Every row gives one point. Two turns around zero, p and q, are shown by what they do to some points. Write where each new point lands after one turn and then the other. Backwards means that the second turn is done in reverse. Each puzzle has new turns, and all numbers are rounded.
In the rows, zero is written as 128.

Turn p:
[168 102] => [154  88]
[ 78 117] => [ 78 138]
[110 111] => [105 120]
[156 181] => [175 165]
Turn q:
[177  70] => [179  72]
[149 134] => [149 135]
[125 122] => [125 122]
[ 95 181] => [ 93 180]
[ 94 134] => [ 94 133]
Where do these land?
q, then p: [102 122] => [102 132]
p, then q: [161 113] => [153 102]
p, then q: [135 144] => [140 140]
p, then q: [ 65 167] => [ 84 187]
q, then p: [178  94] => [162  78]

Turn p:
[104 104 116] => [ 97 114 138]
[133 162 154] => [156 160 137]
[143 147  70] => [109 136  69]
[202 133 112] => [176 104  74]
[ 59 130 158] => [ 94 157 189]
[127  92 156] => [135  97 161]
Turn q:
[136 111  85] => [102 123  89]
[138  83 109] => [103  91 107]
[ 75 169 136] => [116 181 167]
[163 149 181] => [191 117 148]
Where do these land?
q, then p backwards: [138 134 109] => [136 140 111]
q, then p: [164 130 173] => [167  87 118]
p, then q: [ 74 164 116] => [132 186 160]
p, then q: [164  67 159] => [128  51 126]
q, then p: [101 145  83] => [101 175 121]

Turn p:
[144 114 151  98 127 139] => [130 138 141  95 109 146]
[ 89  84 103 123 128 137] => [112  92  86 103 143 134]
[165 180 186 168 172 171] => [132 168 208 164 164 174]
[163 146 192 197 120 129] => [120 111 218 172 126 135]
[ 79 118 105 100  94 113] => [ 96 118  72 121 103 113]
[151 121  90 126 108 141] => [168 114 105 135 114 136]
[110  79  93 109 135  72] => [130 101  92  84 133  69]
[ 86 107  64 109 128  98] => [127 112  54 114 140  89]
[164 203 167 122 139 152] => [136 198 174 163 119 157]
Turn q:
[ 84 124 176 171 101 130] => [ 99 128 178 155  87 162]
[178 157  81 159 170  96] => [167 163 127 153 177  69]
[ 77 121 176 129 152 121] => [ 81 100 174 126 136 149]
[104  97  88 172 128 106] => [104 131 111 193 124 107]
[182 123 176  85 163 138] => [178  86 145  81 165 145]
[152 141  80  91  90 121] => [145 144  75 100 103  94]
[119 132 120  89  91 184] => [121 142  85  87 103 171]
Where do these land?
q, then p: [100 172 164 142 167 194] => [ 96 187 137 129 158 196]
q, then p: [100  92 153 175 102  94] => [ 94  66 157 154 113 131]
q, then p: [149 144  98  85  69 111] => [157 136  88 128  69  92]
p, then q backwards: [101 126 199 126 154 125] => [ 68 166 155 125 154 128]
p, then q backwards: [193  95  90 134 105 115] => [198 111 152 115 100 102]
p, then q: [146 103  73  92 112 117] => [163 126  76 120 118  89]
q, then p: [129 188 124 149 202 146] => [108 202 161 126 182 127]
p, then q: [107 103 124 121 112 122] => [110 113 102 132 118 123]
